Rows are points. Each table stands for the endless flat space through its points: a line for two points, a plane for three, and so on. Write the one point that lies in both, or say that there is none.

First (3 x 4)
[[ 0.16 -0.14  0.57 -0.14]
 [-0.12  0.22  0.29  0.26]
 [-0.10  0.08  0.15  0.46]]
Second (2 x 4)
[[0.13 0.07 0.44 0.13]
 [0.22 0.15 0.47 0.07]]
They share: no point

First (4 x 8)
[[-0.15  0.49 -0.03 -0.04 -0.53 -0.29 -0.15 -0.11]
 [ 0.15 -0.04 -0.06  0.29  0.10 -0.34 -0.41 -0.26]
 [-0.29  0.56 -0.06 -0.15 -0.65 -0.18 -0.22 -0.04]
 [ 0.05 -0.23 -0.35  0.08  0.14 -0.09 -0.54 -0.01]]
Second (4 x 8)
[[ 0.21  0.06 -0.34 -0.07 -0.11 -0.07 -0.52  0.03]
 [ 0.05 -0.06 -0.48 -0.07  0.08 -0.14 -0.84 -0.10]
 [-0.10 -0.03 -0.27  0.01  0.09 -0.19 -0.58 -0.16]
 [ 0.04  0.10 -0.05 -0.09  0.01  0.00 -0.22 -0.02]]
They share: [ 0.01  0.05 -0.20  0.07 -0.10 -0.21 -0.36 -0.08]

First (4 x 11)
[[ 0.11 -0.21 -0.45 -0.24 -0.66  0.58  0.47 -0.29  0.05 -0.52 -0.64]
 [ 0.15 -0.08 -0.08 -0.30 -0.15  0.68  0.62 -0.07  0.21 -0.06 -0.22]
 [ 0.40 -0.27 -0.50  0.27 -0.30 -0.13 -0.19  0.05  0.53 -0.59 -0.14]
 [ 0.28 -0.50 -0.03 -0.03 -0.03 -0.19  0.30  0.01  0.57 -0.45 -0.02]]
Second (6 x 11)
[[ 0.31  0.02  0.05  0.00 -0.13  0.30 -0.01 -0.36  0.29  0.04 -0.13]
 [ 0.66 -0.69 -0.54 -0.05 -0.12  0.29  0.67  0.21  0.43 -0.55 -0.52]
 [ 0.03 -0.16 -0.25 -0.02 -0.60  0.21  0.34 -0.10  0.31 -0.53 -0.37]
 [-0.12  0.09 -0.20 -0.10 -0.60  0.15  0.22 -0.27  0.20 -0.39 -0.22]
 [ 0.13 -0.13 -0.11 -0.35 -0.24  0.55  0.42 -0.28  0.00 -0.16 -0.25]
 [ 0.33 -0.35 -0.57 -0.28 -0.24  0.01  0.71 -0.04  0.14 -0.49 -0.34]]
They share: [ 0.21 -0.20 -0.29 -0.12 -0.33  0.38  0.35 -0.10  0.27 -0.36 -0.31]

First (5 x 14)
[[ 0.17  0.47  0.14 -0.09  0.18 -0.08 -0.36 -0.08  0.30 -0.11 -0.40  0.21
   0.09 -0.26]
 [ 0.40  0.56 -0.09 -0.03  0.20 -0.05 -0.02 -0.05  0.32 -0.12 -0.48  0.07
   0.34 -0.49]
 [ 0.17  0.51  0.38 -0.01  0.01 -0.17 -0.62 -0.08  0.38  0.03 -0.23  0.30
  -0.09 -0.28]
 [-0.16  0.14  0.11 -0.31  0.51 -0.20 -0.40  0.03  0.20 -0.28 -0.19  0.00
   0.10 -0.05]
 [ 0.08  0.44  0.41 -0.05  0.09 -0.21 -0.68 -0.04  0.37 -0.01 -0.16  0.26
  -0.14 -0.21]]
Second (6 x 14)
[[-0.19  0.53  0.11 -0.07  0.36  0.16  0.15 -0.20  0.21 -0.21 -0.36  0.10
   0.49 -0.38]
 [-0.09  0.03 -0.22  0.03  0.14 -0.07 -0.21 -0.07  0.12 -0.14 -0.15  0.07
   0.59  0.04]
 [ 0.09  0.40  0.76 -0.82  0.08 -0.32 -0.53 -0.46  0.29  0.18 -0.27  0.23
  -0.05 -0.78]
 [-0.23 -0.15  0.33 -0.45 -0.18 -0.12 -0.71  0.05  0.32  0.26 -0.36  0.26
   0.44 -0.35]
 [ 0.14  0.05  0.34 -0.55 -0.19 -0.50 -0.94  0.13  0.06  0.23 -0.24  0.43
  -0.14 -0.35]
 [-0.02  0.07 -0.22  0.03  0.01 -0.20 -0.46  0.29 -0.02 -0.07 -0.24  0.31
   0.28  0.03]]
They share: [-0.02  0.17  0.15 -0.29  0.11 -0.17 -0.34 -0.19  0.18 -0.01 -0.21  0.16
  0.33 -0.28]

First (3 x 20)
[[-0.04  0.31  0.30 -0.63 -0.10 -0.15  0.32  0.15 -0.37  0.11  0.24  0.09
   0.34 -0.41  0.17  0.06  0.14 -0.25  0.48 -0.31]
 [ 0.05  0.60  0.56 -0.56 -0.09 -0.01  0.34  0.43 -0.20  0.08  0.11  0.19
   0.62 -0.31  0.32  0.11  0.03 -0.04  0.47 -0.05]
 [ 0.41  0.62  0.64 -0.28 -0.05 -0.05  0.42  0.47 -0.18 -0.10  0.01  0.47
   0.66 -0.15  0.44  0.13 -0.29 -0.10  0.19  0.03]]
Second (7 x 20)
[[ 0.55  0.33 -0.01  0.28 -0.26 -0.66  0.30 -0.46 -0.61 -0.10 -0.13  1.17
  -0.08 -0.09  0.70  0.35 -0.14 -0.14 -0.10 -0.44]
 [-0.01  0.23  0.74 -0.58 -0.39 -0.01  0.78  0.77 -0.15  0.10  0.30 -0.25
   0.70 -0.51  0.03 -0.27 -0.10 -0.51  0.40 -0.11]
 [ 0.37  0.56  0.11 -0.83  0.18 -0.40  0.48 -0.20 -0.68 -0.43  0.15  0.40
   0.60 -0.50  0.09 -0.04 -0.17 -0.06  0.02  0.01]
 [-0.14  0.22  0.42 -1.04  0.00 -0.13  1.01  0.68 -0.35 -0.45  0.20 -0.41
   0.72 -0.56 -0.57 -0.69 -0.23 -0.05  0.10  0.24]
 [ 0.31  0.14  0.68 -0.07  0.39  0.31 -0.23 -0.10 -0.47  0.14  0.06  0.77
   0.16  0.12  0.59  0.68 -0.21 -0.51  0.66 -0.44]
 [ 0.25  0.65  0.62 -0.42 -0.07 -0.11  0.55  0.32 -0.62 -0.24  0.12  0.22
   0.57 -0.26  0.43 -0.20 -0.13 -0.26  0.51 -0.44]
 [ 0.72  0.89  0.53 -0.07 -0.17 -0.22  0.21  0.27 -0.40  0.00  0.19  0.52
   0.44 -0.07  1.01  0.18 -0.14 -0.44  0.46 -0.78]]
They share: [ 0.32  0.33  0.38 -0.35 -0.06 -0.19  0.40  0.19 -0.35 -0.07  0.14  0.37
  0.38 -0.25  0.29  0.08 -0.18 -0.31  0.20 -0.23]

First (3 x 24)
[[ 0.42  0.48  0.24  0.39 -0.09  0.09 -0.01  0.29 -0.01 -0.47 -0.05  0.18
   0.10  0.42 -0.05  0.05  0.29 -0.28 -0.05 -0.39 -0.07  0.14  0.09  0.27]
 [ 0.30  0.36  0.08  0.39 -0.17  0.11  0.03  0.29 -0.05 -0.29  0.15  0.28
   0.10  0.46 -0.03 -0.05  0.23 -0.14  0.01 -0.31 -0.19  0.20 -0.07  0.31]
 [ 0.12  0.28 -0.14  0.29 -0.13  0.24  0.25  0.13  0.13 -0.08  0.31  0.45
   0.10  0.42  0.12 -0.30  0.18 -0.11 -0.08 -0.27 -0.07  0.31 -0.15  0.21]]
Second (3 x 24)
[[ 0.08  0.31 -0.26  0.03  0.27  0.14  0.55 -0.06 -0.01 -0.15  0.16  0.42
   0.48  0.48 -0.36 -0.27  0.36  0.16 -0.11 -0.17 -0.12  0.26 -0.32  0.10]
 [ 0.30  0.14  0.10  0.45 -0.07  0.00  0.17 -0.03  0.15 -0.42  0.21  0.33
   0.12  0.38  0.06 -0.08  0.42 -0.21 -0.42 -0.23  0.07  0.49 -0.01  0.39]
 [ 0.23  0.13 -0.02  0.33  0.06 -0.01  0.31 -0.09  0.08 -0.36  0.22  0.36
   0.27  0.42 -0.12 -0.12  0.45 -0.05 -0.38 -0.17  0.00  0.47 -0.14  0.34]]
They share: [ 0.24  0.40  0.02  0.29 -0.05  0.22  0.21  0.13  0.17 -0.26  0.11  0.35
  0.10  0.38  0.10 -0.20  0.24 -0.25 -0.14 -0.35  0.05  0.25  0.01  0.17]

First (5 x 24)
[[ 0.16  0.05 -0.11  0.06  0.18  0.00  0.22 -0.58  0.38 -0.55  0.25  0.61
  -0.34 -0.14 -0.08 -0.48  0.38 -0.45 -0.22  0.10  0.27  0.28 -0.14 -0.87]
 [-0.04 -0.38  0.31 -0.17  0.45  0.38  0.16 -0.57  0.04 -0.42  0.02  0.50
  -0.72 -0.02 -0.36 -0.44  0.42 -0.08 -0.59  0.43  0.37  0.09 -0.30 -0.67]
 [-0.27 -0.25  0.42 -0.35 -0.07  0.55  0.14 -0.24  0.54  0.14 -0.14  0.00
  -0.01 -0.24 -0.17 -0.08 -0.04  0.17  0.00  0.36 -0.10 -0.07 -0.35 -0.52]
 [-0.27 -0.32  0.47 -0.34  0.06  0.57  0.15 -0.29  0.40  0.07 -0.14  0.06
  -0.18 -0.19 -0.23 -0.13  0.05  0.16 -0.15  0.40 -0.03 -0.05 -0.36 -0.51]
 [-0.01  0.32  0.17  0.24  0.20  0.03  0.27 -0.25  0.12 -0.59  0.08  0.32
  -0.28 -0.43 -0.09 -0.45  0.21 -0.64 -0.35 -0.36  0.15  0.25 -0.26 -0.41]]
Second (7 x 24)
[[-0.35 -0.30 -0.05  0.26  0.56  0.64 -0.45  0.06  0.00 -0.75 -0.23  0.00
  -0.46 -0.06 -0.51 -0.30  0.43 -0.39 -0.35  0.61  0.18 -0.08 -0.10 -0.67]
 [-0.59 -0.42 -0.01  0.30  0.40  1.24 -0.41 -0.46  0.44 -0.59 -0.35  0.32
  -0.18 -0.14 -0.23 -0.42 -0.09 -0.31  0.17  0.73  0.42  0.04  0.22 -0.47]
 [-0.03  0.10  0.49 -0.42 -0.16  0.59  0.21 -0.35  0.49 -0.27 -0.14  0.34
   0.13 -0.47 -0.35 -0.31 -0.41 -0.13 -0.14 -0.33  0.37 -0.38 -0.26 -0.36]
 [-0.06  0.01  0.35 -0.45 -0.06  1.10  0.00 -0.69  0.47 -0.31  0.21  0.56
  -0.39 -0.22 -0.08 -0.58 -0.48  0.23  0.47  0.14  0.96  0.40  0.23 -0.55]
 [-0.23  0.05  0.15 -0.11  0.68  0.74 -0.16  0.02 -0.09 -0.86  0.06 -0.19
  -0.59 -0.33 -0.38 -0.89  0.19 -0.08 -0.08  0.31  0.73  0.39 -0.14 -1.17]
 [-0.03  0.10  0.11  0.06  0.52  0.60 -0.21  0.18  0.12 -0.59 -0.15  0.20
  -0.18 -0.30 -0.51 -0.26  0.11 -0.43 -0.43  0.21  0.22 -0.16 -0.18 -0.79]
 [ 0.49  0.13  0.17  0.14  0.39 -0.31  0.12  0.73  0.10 -0.38 -0.32 -0.06
   0.16 -0.73 -0.52  0.00  0.17 -0.57 -1.22 -0.25 -0.36 -0.77 -1.04 -0.56]]
They share: no point
